Each row is a point. The ring and each string are closed loops that go straight from each point to the next, and from the last back to the first. Before rounding, they use only three directions, however many columns there are. How many times does the string pass through the ring? Passing back the other way cancels.

Ring (10 x 4):
[[  6  14   1  26]
 [-17  19   1  20]
 [-32  16  -4  18]
 [-33   3 -13  22]
 [-24  -7 -16  21]
 [ -5 -15 -12  12]
 [ 17 -17  -1   0]
 [ 36 -13   6  -1]
 [ 40  -8   5  10]
 [ 29   3   1  25]]
String:
[[ 36   8   2  33]
 [ 31   9 -12  60]
 [ 16  18  -5  47]
 [  3  16 -12  53]
 [-11  23 -10  51]
 [-23  31  10  12]
 [-34  30   3  18]
 [-39  24  -6  28]
 [-25   7 -17  40]
 [ -9   3  -6  20]
 [-10   8   7  -2]
 [-35   8  -4   7]
 [-46  -5 -29  39]
 [-27 -10 -27  39]
 [-29 -22 -41  53]
 [-23 -23 -30  33]
 [-12 -22 -18  13]
 [  1 -27 -20  20]
 [  8 -18 -14  21]
 [  8  -7  -3  10]
 [  9  -1  11 -11]
 [ 33 -15  12 -17]
 [ 56 -24  11 -14]
 [ 54 -17  12  -9]
 [ 58 -15  11  -1]
 [ 57 -16  -3  26]
 [ 34  -8  -6  29]
 [ 14  -1  -1  16]
 [ 18   8  15  -5]]
Times through: 3
String (30 x 4):
[[ -6   7   0  14]
 [-18  19  13  -7]
 [-21  17   9  -3]
 [ -6   4   0  10]
 [-22   3 -15  31]
 [-48   1 -29  45]
 [-53  -4 -32  44]
 [-34   1  -6   5]
 [ -8   1   1   3]
 [ -6  -5  -8  16]
 [ -7 -18 -24  33]
 [ -4 -27 -23  23]
 [  5 -21  -5  -3]
 [  6  -3  10 -13]
 [  8  -3   7  -5]
 [ 26 -11  16 -25]
 [ 45 -22   7  -9]
 [ 49 -23  -2  11]
 [ 30 -13  -5  20]
 [ 17  -3   3   8]
 [ 34  -1  14  -5]
 [ 56  -6   6  18]
 [ 49  -6  -5  38]
 [ 35  -3 -10  45]
 [ 13   3   1  17]
 [ 10  10   9   7]
 [  6  19  16   1]
 [  1  21  -4  42]
 [ -9  19 -11  48]
 [ -7   8 -10  34]]
Times through: 1

Ring:
[[-16   1 -40  -9 -14 -13  10 -17]
 [-19   8 -26   9 -10 -10  12 -31]
 [-14   8  -9  23  -2   2  10 -36]
 [ -7   7   5  29   4  13   4 -33]
 [ -1   8  17  28   6  20  -5 -21]
 [  3  14  24  16   0  17 -18   3]
 [  3  16  15  -2  -7   8 -23  21]
 [  1   9  -4 -14 -12   2 -19  23]
 [ -4  -2 -29 -22 -14  -4  -6  11]
 [-10  -4 -41 -19 -15  -9   3  -3]]
String, 30 rows:
[[ -3  17  -6 -21 -18  -8 -22  31]
 [ -9  17  -6  -5 -14  -8 -12   9]
 [ -5   4 -13  -2  -8   2  -4  -4]
 [  0 -19 -41 -23  -8   7   2  -1]
 [ -3 -26 -60 -33 -11   2   8  -3]
 [-12  -3 -47 -26 -19 -14   3   1]
 [-17  13 -31 -15 -20 -21  -1   2]
 [-15  20 -14  -4 -17 -17  -5   1]
 [-21  14 -36 -10 -20 -24   6 -10]
 [-23  -4 -56  -7 -15 -19  22 -33]
 [-19  -7 -47   1  -9  -8  22 -39]
 [-11  -2 -25   6  -5   1   9 -26]
 [-12   9 -14   7  -8  -4   3 -18]
 [-21  26  -7  15 -13 -17   2 -19]
 [-20  11 -12  32  -2  -3  18 -52]
 [-12  -2  -9  38   8  14  20 -60]
 [ -6  -5  -6  28   7  18  11 -43]
 [ -7   6  -2  16  -1   8   0 -21]
 [ -9  18   6  15  -6   1  -6 -11]
 [ -7  21  20  26  -1   8  -8 -15]
 [  5   3  28  37  14  33  -6 -27]
 [  9  -1  27  32  14  36  -8 -21]
 [  8  -1  20  22  10  31 -10 -12]
 [  9   9  32  20   6  28 -20   2]
 [  3  29  38  13  -5  10 -30  22]
 [ -7  30  17   4 -13  -6 -21  16]
 [ -6  16   1   3 -10  -1 -11   3]
 [  1   5   0  -2  -5   9 -13   7]
 [  6   2   0 -12  -6  12 -19  20]
 [  5  11   0 -26 -16   1 -29  43]]
Times through: 0
